Rows are points. Before rounding, the points of a table are all equally far from one centre. They may lie mostly on one side of it. Write the centre, to within rounding.
In the rows, 128 means zero.

Points (9 x 3):
[[105  83 147]
 [167 135 175]
 [ 89  85 107]
 [105 115 170]
 [138  75 152]
 [114  69 122]
 [123  86 162]
 [ 94  84 134]
 [142 143 181]]
Centre: [138 132 113]

Points:
[[154  68 125 146]
 [141 107  82 174]
 [159 117  88 172]
 [140  79  82 136]
 [171 120 123 173]
 [127 103  75 161]
 [134 121 127  98]
 [181  98 127 134]
 [153  77  94 161]
 [131  74  87 145]
 [166  74 114 146]]
Centre: [138 111 116 142]

Points:
[[ 82 143 123 134  69 179 154 122]
 [109 141 126 118  85 186 142 150]
 [ 84 128 136 151  77 179 142 146]
 [ 99 141 123 138  72 188 147 133]
 [ 66 128 110 110  88 180 136 143]
 [ 98 140 124 159  87 180 171 115]
 [110 127 126 131  98 189 159 158]
 [ 78 142 107 160  94 186 155 133]
 [ 80 154 121 143  77 164 165 120]
 [ 74 132 142 152  94 181 170 121]
 [ 73 143 102 168 100 172 144 138]
 [ 77  98 136 157  91 178 153 129]
 [ 83 157 128 142  83 186 145 127]
 [ 95 116 129 173 105 190 153 125]
 [101 161 142 146  92 181 139 131]]
Centre: [ 94 126 122 132 114 158 142 122]

Points, 16 rows:
[[163 105 186 109 129 121 114 152 131  44 122]
 [177 122 169 150 125 117 112 136 118  41 122]
 [148 163 135 139 121 109 148 129 151  57 158]
 [151 158 194 133  93 121 142 146 161  78 126]
 [157 122 183 157  86  84 139 143 112  79 120]
 [135 154 203 113 149 122 109 122 159  71 140]
 [158 112 145 131  91 113  86 116 119  49 116]
 [171 149 182 136  81 144 137 131 155 109 109]
 [167 119 164 128 111  98 108 183 145  51  95]
 [172 161 154 112 104 154 112 168 160  86 160]
 [120 139 193 133 128 111 102 148  96  52 150]
 [130 134 173 135 107  93 138 141  89  60 148]
 [128 146 174 186  98 109 131 154 120  57 128]
 [157 181 157 121 106  84 136 131 143  86 126]
 [159 144 201 145  96 114 130 142 108  73 127]
 [150 130 149 118 127  77 105 146 169  56 162]]
Centre: [128 122 143 139 132 122 109 151 135 113 124]

Points (21 x 14):
[[179  99 109  97  65 128 175 147  92  73 157 121 143 145]
 [132  72 153 155  77 134 151 121  71 108 185 137 155 153]
 [143  90 142 108  91 102 159 122  58 117 167 137 166 140]
 [148 106 106 112  63 148 192 107  65  86 144 134 141 130]
 [154 109  80 132 100 137 153 127  68  94 155 144 137 129]
 [162  71 144 110  91 146 173 131  67 111 167 130 139 138]
 [124 100 134 137  76 169 179 133  90  90 185 123 130 157]
 [162 119 130 128  84 180 164 134  84 119 180 145 140 128]
 [116  75 103 126  87 136 168 123  92 125 186 137 149 141]
 [155  99 139 145  73 140 160  85 119 111 118 125 145  89]
 [153  96 114 141  45 137 185 126  75  77 165 144 136 141]
 [158 137 141 113  79 155 147 149  84 113 191 151 142 146]
 [147 104 109 104 118 168 189 121  79  95 155 145 151 130]
 [151 101  88 125 105 138 191  99  82 115 158 142 145 165]
 [160 111 119 137  95 153 159 118  78 109 163 157 113 117]
 [126 136 102 104  64 163 180 143  59 103 119 146 178 131]
 [167  89 130 139  63 167 166  78 110  61 154 129 140 162]
 [125  82 115 109  93 151 170 133  89  78 175 106 138 154]
 [146  89 118 124  58 149 177 141  81  96 154 142  93 165]
 [158  59 121 114  72 145 153 166  74  98 151 130 159 120]
 [147  82  90 102  82 131 159 114 100 121 164 127 113 143]]
Centre: [137 104 134 125  79 142 146 129 117 103 120 151 159 160]

Points, 27 rows:
[[145 122 135 134  87 127 106 134 160 168  96 164 112  46  93 123 111 138
  138 164]
 [173 146  78 103 110 110 108 116 147 144  44 154 115  66  91 155 117 130
  118 100]
 [140 143 120  88 152  95 100 129 127 162  61 154 111  90 109 115 101  94
  125 173]
 [173 142 117 131  94 128  93  94 178 119  58 189 131 128  89 109 121 127
  171 124]
 [130 116 124 129 133  94 117 129 175 166  58 130 121 134 122 142 113 119
  178 180]
 [173 117  94 127 114 125 116  93 133 133  42 146  84  61  92 140 129 102
  187 117]
 [119 111 119 130 121  86  89 111 145 128  61 153  87 105 120  70 131 173
  148 136]
 [ 98 153 131 103  89 112  73  99 170 136  71 161 150  77  90 134 127 107
  151 144]
 [128 108 120  96 125  94 132  87 160 133  51 150 140  57  73 103 115 126
  150 141]
 [122 136  93 147 115 165 117 123 184 166  39 143 136  75 109  71 111 138
  158 109]
 [119 104 114  84 148 103 117 104 170  73  45 123 111 105 105 139 118 173
  126  88]
 [164 115 128 157 109 118  93  87 120 110  29 150 136 116 107 132 127 150
  122 152]
 [169 127 103 140 145  84 118  68 144 133  37 129 101  98 118 108 126  85
  139 119]
 [156 165 110 132 114 147 123  76 172 108  60 182  96  81  78 112 151 159
  141 119]
 [144 110 128  97 112 142 124 104 115  84  19 124 119 146  88 128 154 115
  124 124]
 [137 127  91 122  67 108  85  89 145 132  47 168 110  81  90 142 126 134
  133 133]
 [175 137 119 113 102  94 126 117 207 116  77 182 139 112  98 118 132 103
  115 143]
 [156 135  91 128  91 105  83  74 159 157  57 120 119 100  97  91 143 118
  154  82]
 [167 133  83 134 146 114  98  92 129 112  60 160 108  88  83  81  98 156
  148 119]
 [113  96  94 118  94 136 124 135 137  94  64 177 109 125  68 124 163 121
  147 126]
 [150 128 136 134 110 105  86 141 168  97  51 136 140 106  81 134  99 138
  154 167]
 [124 104 120 102 116  90 121 117 174 107  34 137 118  60 105 162 115 150
  160 126]
 [149 128  98 128 132 140 121  86 159 121  59 193 108  49 101 118  82 128
  155 109]
 [150 113 142 143 126 128 149  50 151 131  77 164  88 126  90 140 128 139
  141 146]
 [149 147 116 130 127 133 153  77 170 115  56 155 108  51  96 151 183 151
  142 136]
 [ 93 156 105 115 136  97 112  73 152 144  48 160 148 106 118 101 145 117
  171 129]
 [128 134  91  67 103 113  62  86 165 154  69 157 135  93  95 103 112 153
  153 158]]
Centre: [142 122 106 107 127 154 112 109 157 116  97 123 121  99 138 121 134 123
 138 134]

Points (31 x 24):
[[109 101 147 193 113 130 103 156 153  97 140 103 144 105  83 169 119 158
  125 177  48 116 108 106]
 [109 117 132 179  92 124 119 126 128 117 174  99 103 110  77 190 130 130
  115 207  83 106  99 116]
 [ 96 143 110 165  87 134 100 149 147 129 152 115 151 141  96 161 108 159
  129 161  61 100  92  91]
 [ 80 104 129 168  92 142 119 107 133 138 147  74 141 129  92 196 119 145
  131 166  49  86 110 111]
 [101  85 150 186  99 145 119 113 128 127 142 109 122 146  56 170 117 107
  129 171  66 127  83 110]
 [ 99 141 106 201  89 120 126  97 144 135 164  99 127 140  88 168 102 144
  144 184  88 134 113 105]
 [105 137 135 162 104 120  97 151 146 144 153  97 114 129  97 159 122 143
  148 186  43 103  91  77]
 [ 95 117 103 156  99  98 129 102 146 143 143  86 127 154  75 188 138 133
  129 161  70 117  80  87]
 [ 93 127 145 192  98 127 100 125 139 154 188 121 149 138  69 191 117 136
  132 180  61 120 123 116]
 [123 118 107 183  84 126  83 136 174 121 139 121 123 146 100 184 131 111
  146 183  40 118 101 118]
 [114 128 122 156  61 152 117 137 134 137 151 114  96 146 108 160 120 156
  145 187  78 100  79  92]
 [119 104 115 180  89  77 121 125 126 161 144  95 128 149  87 190 115 113
  134 152  80 120 106 122]
 [134 122 118 150  96 127  96 135 128 108 161  95 126 108  89 178  99 148
  160 187  49 110 118 111]
 [114 104 117 195  80 133  76 140 135 130 156 119 108 116  85 176 162 165
  138 176  45 130 109  80]
 [124 126 131 163  81 108 108 127 128 130 157  76 132 140  99 188 130 141
  135 176  77 141  68 105]
 [106 137 137 167 100 128 117  97 151 127 148  96 130 138  79 198 103 139
  142 185  47 138 127  99]
 [ 79 129 118 167 105 141 115 151 162 137 148  93 111 125 108 168 158 166
  148 193  47 117  90  98]
 [108 124 100 188  98 126  99 129 158 153 143 110 110 143  86 194 111 137
  161 166  69 120 110  93]
 [ 94 153  97 169  80 140 101 129 151 144 157  98 126 117  93 174 120 153
  146 155  55 100 114 104]
 [114 125 134 181  74 125 125 120 142 138 131 123 128 114  68 191 108 139
  137 171  62 102  92 117]
 [117 118 146 177  91 123 101 112 139 132 153 105 118 126  86 166 118 124
  140 181  60 107  67  69]
 [ 98 132 120 182  79 142  85 118 130 120 151 105  97 127 134 154 135 149
  139 161  61 132  92  77]
 [102 133 139 158  73 142 112 105 132 143 145  94 142 107  79 194 117 166
  151 174  67 101 103  88]
 [109  81 111 164  78 141 102 104 148 118 151  93 124 140  72 157 118 148
  126 163  33 111 108  89]
 [100 105 104 177  87 161 129 143 139 141 140  93 117 145  71 174 143 145
  134 164  42 110  82 108]
 [ 90 108 123 150  82 115 107 108 145 167 135 120 130 119  90 165 110 146
  126 183  37 109 106 102]
 [114 146 113 162  87 121 102 132 154 141 159  93 107 137  69 156 130 157
  135 174  38 102 103  90]
 [ 87 128 100 168  79  99 119 135 132 109 182 103 130 147  73 158 125 145
  152 165  70 112 116 106]
 [103 140 134 181  79 149 103 129 143 132 163 125 121 106  82 159 147 139
  134 187  26  91 100  86]
 [107 127 123 158  81 135 127 140 154 133 163 116 126 130  61 173 133 111
  149 153  41 117  93 143]
 [118 102 158 171  66 121 100 121 118 115 171 118 107 126  80 193 167 160
  107 139  75 111  93 131]]
Centre: [140 110 137 157 117 138 124 112 138 136 142 120 143 137 110 143 176 134
 138 165  92 110 141 110]
